Each row is a point. The window is the flat piece filled in between its corners: a triangle in 3 columns, a solid with four corners in 4, and so on. A path goes straight from each point to the next, and from the last back to the first. List the points from which the path goes on through the window.
In the rows, 128 means zero.

Window (4 x 4):
| 137 | 157 | 139 | 164 |
| 124 | 151 | 171 |  94 |
| 105 | 156 | 104 | 151 |
| 211 |  61 | 141 | 153 |
Path:
(1): | 115 | 128 | 157 | 165 |
(2): |  73 | 138 | 187 | 134 |
(3): | 150 | 157 |  91 | 101 |
(4): | 123 | 190 | 124 | 127 |
(5): | 101 | 167 | 144 | 159 |
(6): | 126 | 100 | 148 | 148 |
(7): | 152 | 148 | 109 | 129 |
(8): | 176 | 172 | 128 | 114 |
(9): | 122 | 115 | 163 | 101 |
(10): | 105 | 132 | 158 | 160 |
(11): | 164 | 171 | 125 | 160 |
(12): | 162 | 160 | 128 | 156 |
Through the window after points: 10, 12

Window (6 x 6):
|  84 | 175 | 175 |  35 | 165 | 174 |
| 132 | 143 |  88 | 142 | 132 |  93 |
|  94 | 102 | 123 | 159 | 102 | 118 |
| 122 |  76 | 107 | 130 | 131 | 148 |
| 156 | 148 | 133 | 162 |  55 | 187 |
| 134 | 178 | 161 | 137 | 153 | 134 |
Path:
(1): | 106 | 174 | 132 | 117 | 134 | 173 |
(2): |  88 | 154 | 110 | 139 | 144 | 153 |
(3): | 131 | 119 | 153 | 101 | 147 | 115 |
(4): | 132 | 103 | 131 | 119 | 103 | 117 |
(5): |  83 |  98 | 106 | 170 | 130 | 151 |
(6): |  53 | 120 | 101 | 147 | 144 | 167 |
(7): | 158 | 131 | 133 | 131 |  98 |  82 |
(8): | 144 | 160 | 166 | 109 | 113 | 125 |
Through the window after points: 4, 6

Window (9 x 9):
| 131 | 116 | 151 | 133 | 139 |  97 | 163 | 111 | 108 |
| 206 |  97 | 153 | 143 | 114 | 115 | 178 | 162 | 134 |
| 156 | 135 | 117 | 136 |  97 |  80 | 104 | 119 | 120 |
| 184 |  93 | 103 | 100 | 123 | 205 | 133 |  96 | 143 |
| 158 |  91 |  95 | 158 | 129 |  58 | 146 | 129 | 113 |
|  67 | 163 | 104 | 112 | 173 | 153 | 176 | 197 | 133 |
| 122 | 112 | 115 | 174 | 107 | 130 | 124 | 102 | 144 |
| 146 | 115 | 115 | 148 | 170 | 116 |  63 | 126 | 150 |
| 146 |  44 | 129 |  60 | 107 | 249 | 120 | 137 | 162 |
Path:
(1): | 143 | 108 | 117 | 142 | 117 | 112 | 114 | 129 |  96 |
(2): | 174 | 111 | 100 | 145 | 120 |  52 | 155 | 123 | 165 |
(3): | 136 | 107 | 115 | 116 | 114 | 150 | 169 | 117 | 160 |
(4): | 142 | 127 | 104 | 144 | 132 | 171 | 118 | 144 |  85 |
(5): | 175 |  82 | 119 | 138 |  95 | 137 | 122 | 114 |  77 |
(6): | 153 |  91 | 121 | 126 | 135 | 120 | 127 | 116 | 197 |
(7): | 161 | 109 | 121 | 134 | 129 |  95 | 123 | 121 | 156 |
(8): | 157 |  97 | 114 | 148 | 119 | 127 | 147 | 155 |  79 |
(9): | 141 | 122 | 103 | 166 | 137 | 139 | 109 | 117 |  60 |
(10): | 134 | 102 | 121 | 131 | 140 |  93 | 130 | 138 | 203 |
(11): | 146 | 117 | 124 | 119 | 135 | 148 | 141 | 114 | 166 |
(12): | 148 |  95 | 108 | 143 |  98 | 187 | 116 | 139 |  74 |
(13): | 132 | 123 | 124 | 153 | 144 | 152 | 119 | 156 |  78 |
(14): | 132 | 109 |  99 | 113 | 148 | 105 | 132 | 127 | 194 |
(15): | 122 | 128 | 117 | 125 | 150 | 108 | 165 | 152 | 147 |
(16): | 107 | 120 | 101 | 144 | 138 | 145 | 135 | 155 |  72 |
Through the window after points: 1, 7, 9, 13, 15

Window (11 x 11):
|  95 | 116 | 159 | 112 | 170 | 150 | 117 | 198 | 112 | 186 | 108 |
|  45 | 169 | 168 | 145 | 119 | 160 |  83 |  64 | 113 | 172 |  90 |
|  55 | 135 | 130 |  88 |  76 | 132 |  57 | 161 | 119 | 126 | 133 |
| 130 | 201 | 106 | 148 | 187 | 172 |  73 | 102 | 140 | 112 | 112 |
| 156 | 109 | 109 | 108 |  51 | 110 | 155 | 115 |  97 | 152 |  81 |
| 126 | 180 |  96 | 170 | 141 |  56 | 136 | 123 | 148 | 149 |  94 |
|  84 | 159 |  85 | 123 |  71 | 126 | 168 | 177 | 137 | 153 | 156 |
| 100 | 119 | 141 | 142 | 119 | 110 | 173 | 158 | 109 | 130 | 124 |
| 103 |  66 | 107 |  87 | 155 | 204 | 172 | 111 | 159 | 160 | 138 |
| 123 | 211 | 145 |  94 |  81 |  68 |  82 | 127 | 128 | 135 | 141 |
| 158 | 104 |  84 | 169 | 104 | 190 | 122 |  62 | 158 | 141 | 149 |
Path:
(1): | 134 | 144 |  76 | 141 | 131 | 119 | 127 | 122 |  88 | 171 | 143 |
(2): | 113 | 146 | 138 | 137 | 128 | 133 | 140 | 134 | 160 | 140 | 104 |
(3): |  97 | 152 | 151 | 116 | 101 | 157 | 131 | 147 | 167 | 147 |  96 |
(4): | 120 |  93 | 103 | 103 | 155 | 129 | 126 | 125 |  81 | 172 | 146 |
(5): | 111 | 116 |  91 | 134 | 120 | 159 | 128 | 104 | 117 | 147 | 146 |
(6): | 126 | 118 | 131 | 126 | 106 | 164 | 136 | 122 | 185 | 144 | 118 |
(7): | 112 | 165 | 125 | 127 |  88 | 145 | 133 | 121 | 177 | 152 | 106 |
(8): | 104 | 135 |  98 | 129 | 113 | 145 | 108 | 110 | 116 | 153 | 135 |
(9): |  93 | 142 | 125 | 117 | 147 | 137 |  92 | 110 |  71 | 162 | 139 |
(10): | 108 | 131 | 136 | 122 | 115 | 146 | 116 | 135 | 160 | 144 | 108 |
(11): | 137 | 181 | 123 | 143 | 143 | 169 | 100 | 123 | 164 | 114 | 101 |
(12): |  89 | 152 |  92 | 130 | 163 | 111 | 105 | 101 |  72 | 158 | 137 |
Through the window after points: 3, 5, 11

Window (12 x 12):
| 179 | 128 | 134 |  75 | 105 |  91 | 147 | 189 |  98 | 113 | 163 | 151 |
| 161 | 113 |  93 | 110 | 139 | 157 | 196 | 152 |  88 | 121 | 104 | 117 |
|  96 | 115 | 134 | 103 | 135 | 191 | 167 | 159 | 126 | 113 | 116 |  85 |
| 151 |  81 | 126 | 183 | 165 | 126 |  91 | 106 | 211 | 116 | 127 | 189 |
| 132 | 133 | 121 |  76 |  73 |  36 | 136 | 124 | 108 | 156 | 120 | 208 |
| 182 | 119 | 153 |  83 |  78 |  96 |  94 | 115 | 110 | 141 | 109 | 211 |
| 169 | 120 | 131 | 135 | 178 | 101 |  80 | 111 | 214 |  86 |  77 | 156 |
| 140 | 139 | 130 | 158 | 104 | 178 | 192 | 173 | 146 | 105 |  96 |  94 |
| 133 | 146 | 136 | 122 | 142 | 178 | 198 | 129 | 128 |  67 | 133 | 126 |
| 137 | 105 | 173 | 179 | 178 | 115 | 125 | 148 | 140 | 111 |  91 | 174 |
| 151 | 146 | 149 | 121 | 146 | 169 | 199 | 111 | 149 | 152 | 122 |  72 |
| 141 | 161 | 115 | 168 | 158 | 129 |  73 |  95 | 163 | 124 | 117 | 148 |
Path:
(1): | 157 | 137 | 126 |  95 | 160 | 124 | 138 | 154 | 161 | 151 | 109 | 217 |
(2): | 156 | 151 | 116 | 120 | 155 | 158 | 152 | 132 | 150 | 138 | 103 | 141 |
(3): | 143 | 119 | 142 | 142 | 132 | 133 | 155 | 115 | 137 | 115 | 125 | 103 |
(4): | 141 | 117 | 132 | 127 | 149 |  98 | 106 | 101 | 155 |  80 | 114 | 145 |
(5): | 175 | 143 | 136 | 143 | 146 | 158 | 139 | 183 | 185 | 181 |  71 | 180 |
(6): | 158 | 159 | 125 |  89 | 154 | 160 | 156 | 156 | 164 | 133 | 110 | 190 |
(7): | 138 |  99 | 136 | 150 |  95 |  75 | 127 | 113 | 124 |  94 | 108 | 114 |
(8): | 152 | 113 | 124 | 156 | 146 | 110 | 123 | 104 | 156 |  99 |  98 | 127 |
(9): | 141 | 134 | 148 | 121 | 160 | 166 | 126 | 149 | 188 | 131 |  94 | 179 |
(10): | 151 | 149 | 127 |  96 | 161 | 171 | 160 | 150 | 194 | 161 | 113 | 155 |
(11): | 145 | 124 | 143 | 135 | 140 | 138 | 154 | 114 | 140 | 110 | 112 |  98 |
(12): | 160 | 102 | 138 | 140 | 128 | 115 | 135 |  94 | 135 |  72 | 109 | 104 |
(13): | 140 | 154 | 113 | 113 | 139 | 157 | 145 | 152 | 165 | 140 | 135 | 168 |
(14): | 149 | 142 | 128 |  91 | 152 | 147 | 171 | 175 | 154 | 150 | 113 | 177 |
(15): | 148 |  99 | 138 | 138 | 126 | 116 | 131 | 113 | 145 |  74 | 108 | 124 |
(16): | 174 | 115 | 141 | 137 | 105 |  94 | 106 | 109 | 136 | 110 | 122 | 161 |
Through the window after points: 2, 4, 6, 10

Window (14 x 14):
| 120 | 133 | 158 | 132 | 104 | 148 |  90 | 188 | 160 | 126 | 177 | 112 | 193 | 165 |
| 148 | 126 | 139 | 111 | 123 | 153 | 110 |  68 |  70 |  84 | 164 | 150 | 130 | 135 |
| 170 |  93 | 156 |  83 | 125 | 152 |  98 | 144 | 119 |  88 | 187 | 183 | 176 |  99 |
|  91 | 147 | 110 | 130 | 139 | 100 | 132 | 138 | 138 | 178 |  86 | 125 | 176 |  93 |
| 160 | 104 | 105 | 108 | 141 | 114 | 135 | 130 | 176 | 125 | 156 |  89 | 139 | 175 |
| 177 |  80 | 130 |  27 | 114 | 116 |  89 | 123 | 120 | 125 | 149 | 144 |  97 | 118 |
| 103 |  77 |  73 | 135 | 102 | 164 | 133 | 110 |  75 | 128 |  92 | 179 | 186 | 107 |
|  95 | 112 |  86 | 135 | 156 | 183 | 107 | 125 | 105 | 137 | 138 | 134 | 141 | 103 |
| 165 | 115 | 109 |  91 | 100 | 149 | 117 | 112 | 143 | 126 | 108 | 104 | 226 | 136 |
| 112 | 135 | 124 |  86 | 106 | 154 | 138 | 106 | 191 | 129 | 127 | 185 |  78 | 153 |
| 151 | 132 | 105 | 114 |  79 | 147 | 165 | 174 | 156 | 109 | 146 | 120 | 165 |  86 |
| 133 | 121 | 193 | 120 | 135 | 156 |  95 | 135 | 126 |  84 | 129 | 162 | 103 | 109 |
|  94 | 113 | 143 | 123 | 119 | 124 | 126 |  91 | 145 |  96 | 145 | 113 | 103 |  68 |
| 114 |  87 |  89 |  28 | 113 | 168 | 137 | 174 | 117 |  75 | 129 | 196 | 147 | 115 |
Path:
(1): | 134 | 112 | 106 |  87 | 115 |  99 |  93 | 161 | 137 |  60 | 108 | 168 | 149 | 143 |
(2): | 120 | 105 | 126 |  88 | 122 | 204 | 154 | 133 | 131 | 162 | 179 | 121 | 161 | 115 |
(3): | 113 | 107 | 149 |  64 | 114 | 164 | 150 | 140 | 132 | 129 | 135 | 156 | 146 | 125 |
(4): | 154 | 115 |  81 | 142 | 124 | 117 |  86 | 146 | 179 | 102 | 141 | 138 | 140 | 127 |
(5): | 179 | 142 | 111 | 120 | 116 | 136 |  56 | 171 | 138 |  74 | 123 | 161 | 134 | 136 |
(6): |  90 |  90 | 147 |  85 | 109 | 146 | 187 | 106 | 135 | 146 | 155 | 121 | 168 | 106 |
(7): | 141 | 115 | 156 | 109 | 148 | 158 | 133 | 120 | 118 | 119 | 155 | 120 | 136 | 140 |
(8): | 142 | 127 | 125 |  85 |  78 | 120 |  65 | 158 | 165 |  83 | 143 | 167 | 146 | 101 |
(9): | 174 | 112 | 106 |  99 | 126 | 141 |  63 | 112 | 147 |  44 | 166 | 141 | 156 |  97 |
(10): | 107 | 108 | 167 | 100 | 122 | 163 | 153 | 149 | 114 | 162 | 138 | 176 | 132 | 128 |
(11): | 142 |  58 | 135 |  80 | 129 | 163 | 162 | 118 | 116 | 118 | 149 | 136 | 120 | 135 |
(12): | 135 | 135 | 108 | 106 | 121 | 136 | 101 | 124 | 139 | 114 | 130 | 151 | 154 | 102 |
Through the window after points: 1, 9

Window (14 x 14):
| 118 | 150 | 109 | 106 | 150 | 147 | 133 | 151 |  69 | 126 |  99 | 115 | 170 | 111 |
| 151 | 158 | 124 | 149 | 196 | 149 | 133 | 143 | 132 | 102 | 112 | 121 | 130 | 144 |
|  64 | 121 | 141 | 181 |  58 |  72 | 215 |  86 |  61 |  68 | 102 | 111 | 124 |  95 |
| 124 | 170 | 143 | 128 | 142 |  86 | 119 | 103 |  14 | 131 | 227 | 118 | 149 | 162 |
|  80 | 109 | 154 | 103 | 155 | 115 | 119 | 128 | 142 | 142 | 117 | 163 | 213 | 185 |
| 143 |  97 |  77 |  83 | 106 | 128 |  90 | 129 | 126 | 108 | 155 | 122 | 156 | 156 |
| 162 | 102 | 135 | 179 | 137 | 167 | 125 | 141 | 119 | 130 |  78 | 126 | 123 | 125 |
| 192 | 122 | 111 | 154 |  90 | 141 | 156 | 163 | 125 | 136 | 157 | 153 | 156 | 173 |
| 145 |  92 | 144 | 131 | 153 | 123 | 124 | 196 | 117 | 137 | 160 | 119 | 155 | 117 |
| 184 | 154 | 154 | 112 | 140 | 145 | 105 | 139 | 147 | 149 | 194 | 134 | 103 |  97 |
| 158 | 167 |  79 | 159 | 149 | 105 | 136 | 143 | 117 | 154 |  56 | 107 | 125 | 140 |
| 156 | 120 | 151 | 132 | 141 | 122 | 124 | 184 | 113 | 110 |  76 | 157 | 130 | 145 |
| 164 | 146 | 126 | 145 | 186 | 122 | 103 | 106 | 139 | 117 | 128 | 160 | 167 |  98 |
| 130 |  91 |  49 | 134 | 182 | 153 | 162 | 114 | 124 | 163 | 107 | 201 | 149 | 153 |
Path:
(1): | 179 | 118 | 155 |  95 | 157 | 146 | 194 | 116 | 128 | 125 | 138 | 115 | 159 | 166 |
(2): | 111 | 150 |  99 | 153 | 157 | 116 |  97 | 138 |  79 | 131 | 141 | 149 | 141 | 131 |
(3): | 116 | 158 | 121 | 151 | 112 | 151 | 115 | 156 |  96 | 137 | 163 | 151 | 136 | 140 |
(4): | 203 | 118 | 144 | 105 | 177 |  91 | 138 |  99 | 121 | 125 | 155 | 119 | 149 | 122 |
(5): | 179 |  92 | 131 | 124 | 180 | 142 | 153 | 136 | 129 | 138 | 110 | 119 | 129 | 132 |
(6): | 112 | 196 | 121 | 145 | 132 | 124 |  67 | 159 |  87 | 128 | 164 | 165 | 172 | 168 |
(7): | 109 | 158 | 107 | 146 | 171 | 105 |  70 | 141 | 117 | 122 | 133 | 165 | 144 | 108 |
(8): | 190 | 118 | 117 | 126 | 132 | 150 | 188 | 130 | 124 | 130 |  95 |  89 | 145 | 173 |
(9): | 123 | 102 | 102 |  70 | 177 | 112 | 187 |  89 |  74 | 150 | 109 | 152 | 169 | 157 |
(10): | 130 | 123 | 108 | 142 | 136 | 133 | 107 | 145 | 134 | 130 | 131 | 148 | 157 | 151 |
(11): | 121 | 148 | 109 | 173 | 135 | 173 |  74 | 156 | 110 |  97 | 134 | 172 | 162 | 170 |
(12): | 148 |  99 | 110 |  86 | 133 | 107 | 145 | 125 | 118 | 138 | 121 | 106 | 146 | 124 |
Through the window after points: 1, 3, 7, 9, 11
